Every row gives one point. The points of each table are mixes of a few directions, plus a little noise. Count the directions of each table, and those that both share. Where both have some left over, give the other angles between the two spaces (their principal angles), to ten degrees, smallest first.
In the rows, 128 means zero.

First (7 x 2):
[[ 75  65]
 [114 111]
 [129 129]
 [127 126]
 [146 148]
 [165 170]
 [143 146]]
Second (5 x 2):
[[157  93]
 [158  92]
 [123 132]
 [108 152]
 [ 93 170]]
Directions: first 1, second 1, shared 0; angles 80

First (6 x 3):
[[123 130 157]
 [108 123 190]
 [ 90  96 107]
 [148 135  77]
 [170 159 141]
 [126 123  97]]
Second (5 x 3):
[[142 104 193]
 [119 151 103]
 [114 168 106]
 [127 110  80]
 [137 106 156]]
Directions: first 2, second 2, shared 1; angles 70

First (5 x 4):
[[129 207 134 152]
 [128  57 122 104]
 [131 171 130 140]
 [127  85 126 116]
 [129 122 128 126]]
Second (8 x 4):
[[129  95 163 154]
 [114 166 114 149]
 [127 118 144 146]
 [135 148  90  80]
 [146 117 103  68]
 [127 154 100 106]
 [107 158 138 183]
 [138  69 172 137]]
Directions: first 1, second 2, shared 0; angles 30

First (8 x 6):
[[133 148 126  91 127 177]
 [128 124 128 134 128 120]
 [135 153 125  80 126 190]
 [128 135 129 117 128 144]
 [116  82 131 214 133  17]
 [134 148 127  93 128 171]
 [123 115 131 156 130  94]
 [127 120 127 141 128 113]]
Second (9 x 6):
[[ 63 120 134 157 102 112]
 [208 111 128 134 169 107]
 [103 148 115 117 101 133]
 [135  95 153 152 154 125]
 [129 188  87  79  95 139]
 [ 68 129 135 136 106 137]
 [198 105 128 137 165 100]
 [135 111 139 138 141 128]
 [117 143 130  98 125 173]]
Directions: first 1, second 3, shared 1

First (7 x 6):
[[124 117  91 100 130  79]
 [177 140  78 168 148 101]
 [ 97 138 150 123 105 136]
 [187 103 135 104 122 123]
 [103 124 145 102 108 127]
 [ 88 144 177 135  97 165]
 [122 132 118 161 187 167]]
Second (9 x 6):
[[137 116 150  94 131 109]
 [120 161 216 137 159 132]
 [156 142 172 131 137 116]
 [ 85 112  92  98 104 115]
 [117 167 171 169 143 143]
 [142 126  80 151 108 130]
 [ 86 106  97 124 151 174]
 [156 129 120 140 123 123]
 [152  95  53 111  97 112]]
Directions: first 4, second 4, shared 3; angles 60

First (10 x 8):
[[ 99  93 110 144 113 155 136  83]
 [147 167 176 115 161 112  74 149]
 [104 120 120 143 134 134 139  97]
 [145 102 106  82  70 169 135 139]
 [148 121 142 144 134 111 106 156]
 [153  91 133  44  88 146 145 133]
 [117 152  92 139 110 143 155 130]
 [146 149 171 169 185  71  92 160]
 [127 165 137 153 154 111 114 141]
 [ 93 122  94 148 129 128 183  90]]
Second (9 x 8):
[[129 118 157 141 121 129 136 147]
 [144 156 101 142 181 119 143 108]
 [128 171  80 138 127 127  91 129]
 [115 150  99 102  68 128  61 153]
 [115 143 120 125 113  98  73 142]
 [150 106 188 101 120 132 162 162]
 [100  63 174 171 118 150 175 109]
 [156 162  91 102 147 145 145 120]
 [115  83 142 131 156 123 167  82]]
Directions: first 5, second 5, shared 3; angles 50, 70

First (10 x 9):
[[119 140  98 113 128 132 104  72 167]
 [ 86 134 137 105 174  93  78 104 151]
 [130 137 144 139 126 115 115 155 120]
 [ 98 127 168 123 168 100  92 152 115]
 [142 101 119 129 118 138 196 148 106]
 [165 114 108 142  89 171 192 131 110]
 [153 129 133 150 100 124 160 178 106]
 [138 130 111 122 119 198 111  50 146]
 [102 142 127 112 152 116  77  90 156]
 [145 131 137 148 105  95 157 200 106]]
Second (10 x 9):
[[ 77 170 101 122 161 171 140  61 104]
 [129 128 128 129 127 123 131 132 128]
 [111 140 106 128 127  42 162 186 133]
 [100 150 117 125 146 170 126  80 112]
 [118 136 117 128 129  99 142 145 129]
 [165 100 152 132 110 130 110 149 141]
 [125 131 128 128 130 140 124 118 127]
 [143 114 133 131 116  92 134 168 137]
 [126 131 139 126 141 230  98  46 115]
 [185  83 160 135  95  85 116 195 152]]
Directions: first 4, second 2, shared 1; angles 60

First (10 x 11):
[[ 99 129 143 136 112 132 123  80 120 127 143]
 [111 130 135 133 118 130 126 101 124 128 138]
 [151 127 115 123 141 124 131 168 134 128 113]
 [170 126 107 116 151 122 136 199 137 130 106]
 [ 72 130 157 144  95 136 117  31 113 125 163]
 [188 126  95 109 164 119 137 231 145 131  92]
 [ 89 128 149 140 105 133 121  60 118 127 152]
 [113 129 134 132 119 131 125 102 123 127 137]
 [ 89 128 149 139 105 132 121  62 118 126 151]
 [196 125  90 106 168 119 138 242 145 131  89]]
Second (9 x 11):
[[154 131 134 111 134 109 134 159 140 151  96]
 [142 129 132 119 131 118 131 144 134 140 111]
 [119 127 126 133 126 134 126 118 124 121 139]
 [181 133 141  95 140  91 140 190 152 173  65]
 [ 82 123 117 157 117 160 118  74 107  89 184]
 [181 133 141  95 140  91 140 190 152 173  65]
 [104 126 122 143 123 145 123 100 117 107 157]
 [131 128 129 126 129 126 129 132 129 131 124]
 [ 58 121 111 172 112 177 112  46  96  68 212]]
Directions: first 1, second 1, shared 0; angles 40

First (10 x 12):
[[128 123  21 185 159 100  54 115  94 115 247  66]
 [127 128 188  97 109 144 170 136 146 135  59 162]
 [128 127 105 140 132 122 111 124 122 125 152 114]
 [127 128 160 111 118 136 150 132 136 131  94 144]
 [128 131 196  90 108 144 173 137 149 135  52 167]
 [129 126  57 166 149 110  77 117 106 120 209  86]
 [128 128 114 134 134 126 118 127 126 129 143 121]
 [128 129 140 121 124 132 136 129 130 130 116 136]
 [128 129 148 116 120 136 143 132 134 131 105 139]
 [128 128 149 116 123 134 143 131 135 130 104 139]]
Second (10 x 12):
[[ 97  73 184 115 118 135 150 141 138 123 144 116]
 [106  89 185 109 115 138 154 140 141 126 125 128]
 [160 184 137 110 151 109 111 138 108 126  76 138]
 [107 131 208 107 125 161 121 138 137 107 142  99]
 [127 200 121 143  96 213 119  88 169 117 142 133]
 [132 111  71 153 148  94  99 127 104 130 176 107]
 [149 170 133 114 121 136 144 123 136 137  67 165]
 [111  82  73 157  93 146 158 101 157 144 158 150]
 [160 138  83 130 158  67 111 141  91 138 100 137]
 [134 102  88 139 150  80 113 141  97 134 148 115]]
Directions: first 1, second 4, shared 1

First (10 x 12):
[[118 141 138 205 109  92 115 121 123 165 122 148]
 [130 144 123 117 122 153 131 108 120 128 123 106]
 [131  68 146 155 151  30 113 211 143 122 154 210]
 [143 129 143 140 104 119 130 140 100 125 151 161]
 [156 104 130  59 187 108 135 168 178  95 152  33]
 [122 155 120 129 111 170 132  90 115 134 114 113]
 [146 129 136  93 111 153 138 130 100 104 147 135]
 [134 129 127 118 152 120 129 131 155 129 129  75]
 [ 85 128  95 123 133 169 123  89 136 139  78 164]
 [117 154 117 143  99 167 130  89 104 141 113 134]]
Second (8 x 12):
[[123 116 164 130 117  99 136 134 123 127 194 118]
 [137 113 119  71 146 152 134 139 131  99 126 125]
 [159 142 119 117 107 139 140 142 110 114 113 128]
 [ 71 163  66 111 115 221 141  43 140 141  40 122]
 [138 135 138 175 135 123  97 126 112 150 116 156]
 [116 154 145 172  84 129 134  96 102 152 151 129]
 [130 105 129 140 151  57 132 174 170 130 136 106]
 [150  96 144 108 169 103 109 170 136 112 148 139]]
Directions: first 4, second 5, shared 3; angles 60

First (9 x 14):
[[ 70 114 150 163  66 146 139 117 153  91  81 102 128 159]
 [170 139 111 102 175 114 119 136 109 155 162 149 127 104]
 [150 134 119 115 153 121 124 133 117 143 146 139 128 115]
 [113 123 134 137 111 133 131 125 135 118 116 120 128 136]
 [116 124 133 136 114 133 130 126 133 119 117 122 128 136]
 [113 125 134 137 112 133 132 124 135 119 117 121 129 135]
 [ 92 119 141 150  88 140 135 121 145 105  98 112 128 149]
 [199 145 100  85 207 104 114 143  96 173 185 161 127  89]
 [128 127 127 129 128 129 127 128 128 128 128 128 128 129]]
Second (8 x 14):
[[ 97 115 131 124 112 116 123 107 145 134 130 119 128 125]
 [249 180 115 146 190 173 146 208  65 102 119 160 125 141]
 [110 121 129 124 119 122 125 117 137 131 129 124 129 125]
 [ 97 115 132 123 111 117 123 108 145 135 130 120 129 125]
 [113 121 129 125 120 122 126 119 135 131 129 124 128 126]
 [ 94 114 131 123 110 115 123 106 146 135 130 119 129 125]
 [172 147 124 134 150 144 135 157 105 119 125 140 127 133]
 [ 92 112 131 123 109 115 122 105 147 135 130 118 129 125]]
Directions: first 1, second 1, shared 0; angles 60

First (11 x 18):
[[187 129 148  96 151 181  95 124 165 137 148 122 139 101  91 146 114 117]
 [131 160 112 164 106 129 154 154  99  97 146 121 153 118  94  86 154 112]
 [ 89  96 137  85 112 115 112 138 143 151 104 142 166 156 136 166  57 109]
 [144  98 128 126  93  98  91  97 126 147  99 147 117 126 207 122 137 182]
 [ 90  84 130 120 182 106 177 107 147 110 105 120  38 144 158 190 174 123]
 [ 84 158 109 151 176 142 191 146 113  98 142 103 100 138  63 117 159  93]
 [167 126 140 123  82 131 108 151 134 119 143 138 183 113 125 129 108 110]
 [132 156 139 144 158 114  91  88 118 179 131 134  79 134 185 114 127 187]
 [148 155 159 127 146 129 102 129 138 160 158 135 131 127 140 153  91 122]
 [ 83 156  90 171 110 110 162 135  80 111 116 122 130 139 114  61 159 145]
 [154  92 117  99  91 153 124 141 144  99 113 126 174 111  94 124 129 108]]
Second (9 x 18):
[[ 48  80 123  93 127 108 138 147 136 141  86 135 136 158 139 153  68 113]
 [137 118 125 122 144 137 121 116 126 137 106 132 107  95 171  82 135 153]
 [135 134 125 128 117 107 145 129 121 104 145 129 139 160 116 170 130  90]
 [156 234 129 150 131 162 128 142  99 108 212 144 156 134 103 129 120 148]
 [136 131 141 151 119 140 113 128 144 147 136 116 133 119  86 132 150 143]
 [ 99  65 129 108 132  73 155 100 138 132  71 133 105 137 189 149 143  98]
 [129 145 143 150 138 172  94 127 142 172 126 123 121  76 115  71 143 198]
 [125 207 129 133 139 124 151 124  99 110 180 156 144 144 157 143 120 133]
 [187  38 109 118 105 129 106 139 146 100  90  85 112 129  75 124 141  75]]
Directions: first 6, second 5, shared 1; angles 30, 40, 40, 80

First (10 x 20):
[[142 142 135 124 107 143 141 164 113 141 130 121 103 136 140 133 128 126
   94 124]
 [153 137 152 130 128 140 133 137 153 120 113 151 151 132 125 133 143 137
  152 136]
 [141 114  66 125 114 131 127 132 116 144 129 129 114 132 159 140  92 148
  113 126]
 [ 99 105  71 129 134 108 123 105 101 126 139 104 117 125 134 127  97 124
  114 126]
 [117 143 193 136 139 126 123 133 144 116 125 131 123 123  92 135 140 134
  162 138]
 [137 145 192 137 139 129 116 124 171 138 126 157 125 120 108 131 139 150
  169 130]
 [123 134 201 124 144 130 105 119 150 106 119 133 144 113  87 136 148 136
  206 141]
 [147 126 102 106 112 139 119 128 115 162 144 125 120 122 167 106 139 113
   92 103]
 [ 72 111  78 162 158  84 160  90 118  99 135 113 147 142 112 108 124  95
   71 133]
 [151 123  91 107 106 148 133 148  99 128 123 115 135 134 157 129 131 117
  108 124]]
Second (9 x 20):
[[134  80  96  75 151 124  52  45 127 114 128 122 199  87 137 105 147 116
  249 120]
 [126 144 138 145 120 129 153 155 129 133 128 130 105 141 125 135 122 131
   89 131]
 [125 159 148 162 114 130 176 180 129 137 128 132  83 154 122 142 116 135
   51 133]
 [128 130 129 130 127 128 131 131 128 128 127 129 126 129 128 129 127 129
  123 128]
 [130 110 116 108 136 127  99  97 127 123 128 126 155 112 132 119 135 123
  173 125]
 [129 119 122 118 133 128 113 112 128 125 128 127 142 121 130 123 132 126
  151 126]
 [128 130 129 130 127 128 131 131 128 129 128 128 125 130 128 129 127 129
  123 128]
 [125 155 146 158 115 130 171 175 129 136 128 131  88 151 123 141 117 135
   60 133]
 [128 126 127 126 129 128 125 125 128 127 128 128 130 127 129 127 129 128
  131 128]]
Directions: first 6, second 1, shared 1

First (10 x 24):
[[103 123  88 123  92 139 104 184 118 147  81 117 136 131 129 136 138 168
  106 115 108 132 143 156]
 [133  90 130 166 111 139 159 120 105 136 113 123 124 136 116 131 127 120
  124 135 149 136  87 108]
 [ 81 115  57 106  67 129  70 249 121 167  47  86 174 133 126 140 111 164
   96  93  78 138 158 169]
 [141 122 139 143 146 113 163 108 143 131 135 124 157 139 108 119 105 100
  144 119 146 130  82  93]
 [147 108 154 142 144 108 153 108 136 125 150 111 160 135 111 124  86  63
  147 124 143 134  87  85]
 [129 159 136 100 147 122 105 120 144 115 150 137 120 120 141 125 132 129
  133 130 116 120 163 142]
 [134 160 134 112 155 122 133 105 149 118 147 146 123 126 131 121 139 141
  138 126 130 121 135 131]
 [128 134 144 118 125 153 100 107 105 107 155 150  63 108 160 138 168 148
  118 158 124 120 185 159]
 [144 130 143 147 150 123 171  89 140 125 138 142 133 136 113 119 129 125
  142 127 155 126  85 101]
 [139 136 155 124 142 136 120  91 122 108 165 145  90 115 145 130 147 123
  132 151 133 121 153 134]]
Second (8 x 24):
[[134  95 132 130 109 159 122 107 116 110 139 145  96 128 147 138 153 149
  115 133 134 138 139 133]
 [126 139 127 127 134 118 130 135 132 134 124 123 139 128 122 125 120 121
  132 126 126 125 124 126]
 [107 246 114 121 196  18 150 205 170 194  88  68 242 129  58  90  39  50
  174 108 108  93  89 109]
 [132 108 130 129 116 147 124 115 121 117 135 138 108 128 140 135 143 141
  120 131 132 134 135 131]
 [134  96 132 130 110 158 122 107 117 110 139 144  97 128 147 138 152 149
  116 133 133 137 139 133]
 [134  96 132 130 109 158 122 107 117 110 139 144  97 128 147 138 152 149
  116 133 134 138 139 133]
 [126 137 127 127 133 119 130 134 131 133 125 123 137 128 123 125 121 122
  132 126 126 125 125 126]
 [132 107 131 129 116 148 124 114 121 116 135 139 108 128 141 135 144 142
  120 132 132 134 135 131]]
Directions: first 4, second 1, shared 0; angles 30
